Every row gives one point. Examples show where two turns around zero, p and q, send a point. Write where each new point lands after one turn and then the other. Backwards means that the second turn is done in reverse. Each puzzle has new turns, and all numbers are rounded.

Turn p:
[-6  3] -> [-4 -5]
[-31   9] -> [-15 -29]
[ 31 -33] -> [38 24]
[ 6 21] -> [-19  10]
Turn q:
[ 4 14] -> [ 11 -10]
[-23  10] -> [19 16]
[ 23 -43] -> [-49  -2]
[-3 19] -> [18 -6]
Where do these land?
p, then q: [ 19 -26] -> [ -1 -32]
p, then q: [-7 37] -> [17 34]
q, then p: [-12 -11] -> [-16  -2]

Turn p:
[-21 -25  -2  28] -> [ -8  -2   4 -42]
[ -9  -9  18 -16] -> [  4 -25  10   3]
[12  5 25 -2] -> [ 10 -17 -18   9]
[ 43  23 -43 -23] -> [20 50  5 43]
[-25   6   1  13] -> [-25  -5   0 -13]
Turn q:
[-49  -2   2 -10] -> [ 28  11 -14  38]
[-14  -6 -22  40] -> [ 24 -29 -28 -13]
[38 27  5 -1] -> [-10   7  30 -34]
[  1  -2  -6 -22] -> [-10  20  -4   4]
[ 24 -17  22  -7] -> [-32  -9  16   5]
Where do these land?
p, then q: [ -9 -17 -12 -38] -> [-10 -27  30  14]
p, then q backwards: [29 13 18 38] -> [-16 -15 -48   4]
p, then q: [-18   8 -33   7] -> [28 12 19 15]
p, then q: [-10 -33  -7 -23] -> [-24 -10  29  16]
q, then p backwards: [15  6 13 21] -> [-18 -20  11  -7]
p, then q: [29 27  8 17] -> [ 15   5 -24 -33]
q, then p: [-35  -5  12 -22] -> [ -9  20 -35 -14]
